Every row gives one point. To make a cloud, some directions were put in groups of two or more. Within a group, all points are equally far from the middle, so they leave a hole (a ring in 2 directions, a hollow ball in 3). The other directions are filled evenly. Then the cloud was stretched, turned, moved and blurred a little. How many holes are there, and how many directions does each take, smallest first?

Cloud (13 x 2):
[[ 3.07 -0.63]
 [-0.68  4.21]
 [-2.12 -0.98]
 [-0.75 -2.86]
 [ 2.35  1.84]
 [ 1.05 -1.29]
 [ 2.12 -1.12]
 [ 3.74  0.68]
 [ 0.97  3.87]
 [ 0.69  2.20]
 [ 1.65  3.11]
 [-0.36  0.15]
 [-0.12  2.44]]
Holes: 0

Cloud, 20 rows:
[[-0.54 -3.48 -1.96]
 [-2.92 -0.29 -1.19]
 [ 2.16 -0.66  0.85]
 [-0.39  1.63 -0.34]
 [-2.42 -2.54 -1.90]
 [-0.32 -3.34 -3.94]
 [-1.04 -3.25 -3.34]
 [-2.84 -1.40 -3.36]
 [-2.59 -2.63  0.62]
 [ 1.11  0.97  1.78]
 [-0.48 -3.91  2.21]
 [-0.41  1.74 -1.93]
 [ 2.30 -1.09 -2.18]
 [ 1.98 -2.21  1.78]
 [-1.83 -3.07 -1.45]
 [-2.79 -1.68 -2.99]
 [ 0.71  1.61 -2.03]
 [-3.00 -1.30  0.59]
 [-1.75 -3.11 -1.70]
 [ 0.77  1.28  0.74]]
Holes: 1 (2)

Cloud, 32 rows:
[[ 0.93 -0.37 -3.36  2.28]
 [-0.23  1.60 -1.17 -3.27]
 [ 0.27 -0.30  2.51  2.94]
 [-1.85  3.36  0.81  1.88]
 [ 0.18 -3.90 -0.06 -1.60]
 [-3.33  1.67  1.66  0.71]
 [-0.12  0.71 -4.01 -0.35]
 [-3.21  1.16  2.21 -0.02]
 [ 0.62  3.32  0.42  1.76]
 [ 2.03 -2.78  3.37 -0.88]
 [-0.53 -2.13 -0.17  3.39]
 [-0.93  0.20  3.61 -2.33]
 [ 0.55 -0.49 -3.40 -1.58]
 [-2.29 -2.99  0.04  0.23]
 [-1.00  3.62 -2.05 -0.31]
 [ 0.13  0.24 -3.35 -1.77]
 [-2.36  0.83 -3.14  2.30]
 [-2.56  1.26  2.97  0.21]
 [-0.09 -1.23 -1.73 -3.05]
 [ 1.93 -2.88 -1.49 -1.86]
 [ 3.50 -0.88 -1.66  0.35]
 [ 3.13 -2.00 -1.68 -0.82]
 [-2.28 -0.54 -2.31  2.84]
 [-0.84  1.49  2.89  2.21]
 [-0.30 -0.12  4.22 -1.32]
 [ 2.96 -1.84 -2.13 -0.63]
 [ 2.72 -0.51  3.00 -2.43]
 [-0.34  0.33 -3.97  1.74]
 [-3.50  2.13  1.03  1.16]
 [-0.27  1.34 -1.07 -3.39]
 [-2.98  2.49 -2.21  1.73]
 [-0.25 -3.91  0.99  0.76]]
Holes: 2 (2, 2)

Cloud (46 x 6):
[[ 2.70  1.11 -2.11  0.58  0.61 -2.10]
 [-2.05  0.79 -2.82  1.31 -1.94 -2.89]
 [ 1.49  3.51 -3.18  0.01 -0.59  1.27]
 [-1.63  0.85  0.84  1.80 -2.15 -2.26]
 [-2.34  2.03 -2.65  0.88 -1.49  2.63]
 [-0.07 -0.33 -0.91 -3.56 -3.57  1.14]
 [ 0.85  3.76 -3.74 -2.28  0.02 -0.58]
 [-2.45  1.44 -1.12 -2.58  2.83  2.49]
 [-2.18  2.42 -3.10  1.51 -1.86 -1.97]
 [-0.92 -2.79  2.15 -2.56  1.39  0.14]
 [ 1.11 -0.74 -0.60 -2.52 -3.19  1.94]
 [ 0.42  1.54  2.33  0.73  2.82 -1.59]
 [ 1.77  0.04  0.44 -3.77 -1.13  2.46]
 [ 2.15 -0.64 -0.65 -1.85  2.29 -2.47]
 [-3.10  4.81 -0.82 -0.98  0.64 -1.48]
 [-0.16  0.32  0.41 -4.41 -2.83  1.28]
 [-0.01  0.50  2.84  1.17  3.08  3.23]
 [ 1.24  4.06  1.31  1.68 -0.49  0.58]
 [-2.49  1.55  1.02 -2.17 -1.29 -2.85]
 [-2.83  3.11 -1.02 -2.91  0.97  2.50]
 [-1.53  1.08 -2.27 -0.61 -3.99  0.74]
 [ 0.65 -0.94 -2.52 -1.08  3.90  0.46]
 [ 1.12  2.47 -3.30 -1.70  1.78 -2.61]
 [ 0.11  1.73  2.83  0.69  0.15 -1.78]
 [-0.02  1.49  1.81  0.83 -3.12  2.45]
 [ 2.16 -2.00 -1.16 -0.08  2.38  1.63]
 [-1.89  1.26 -3.22 -3.13 -0.31  2.05]
 [ 0.05  3.12  1.74 -1.37  2.12  3.76]
 [-0.09  5.41  0.66 -0.08  1.46 -0.05]
 [ 1.13 -0.95 -2.85  0.66  3.50 -0.53]
 [ 1.04 -0.69  0.32 -2.24  3.85  1.59]
 [ 1.44 -2.93  0.58 -2.30  2.21 -0.31]
 [ 0.08 -3.86 -0.69  0.44 -0.32 -1.55]
 [-2.00  1.82 -1.35 -4.01 -2.87 -0.99]
 [-0.93 -0.16 -3.59 -1.24  3.35 -2.29]
 [ 0.23  3.25 -1.82  1.55  0.29  3.50]
 [ 2.71  2.71 -1.92 -0.14 -1.17  1.44]
 [-1.82  3.02 -3.47 -3.28 -1.42 -1.29]
 [ 1.38  2.27  0.97  2.61  0.52 -1.33]
 [ 1.64 -1.39 -2.00  1.19  3.23  0.47]
 [-2.10 -3.37 -2.29 -1.56  0.51 -1.26]
 [-1.99 -1.17 -3.66 -1.22  2.17 -2.41]
 [-2.05 -2.55 -2.97 -0.73  0.30 -2.72]
 [ 2.13  3.45 -2.29  0.66 -0.82  1.16]
 [-3.18  2.78 -0.81  1.59  0.28  3.38]
 [-3.28  3.73 -0.94 -2.61 -0.83 -1.52]]
Holes: 3 (2, 2, 2)
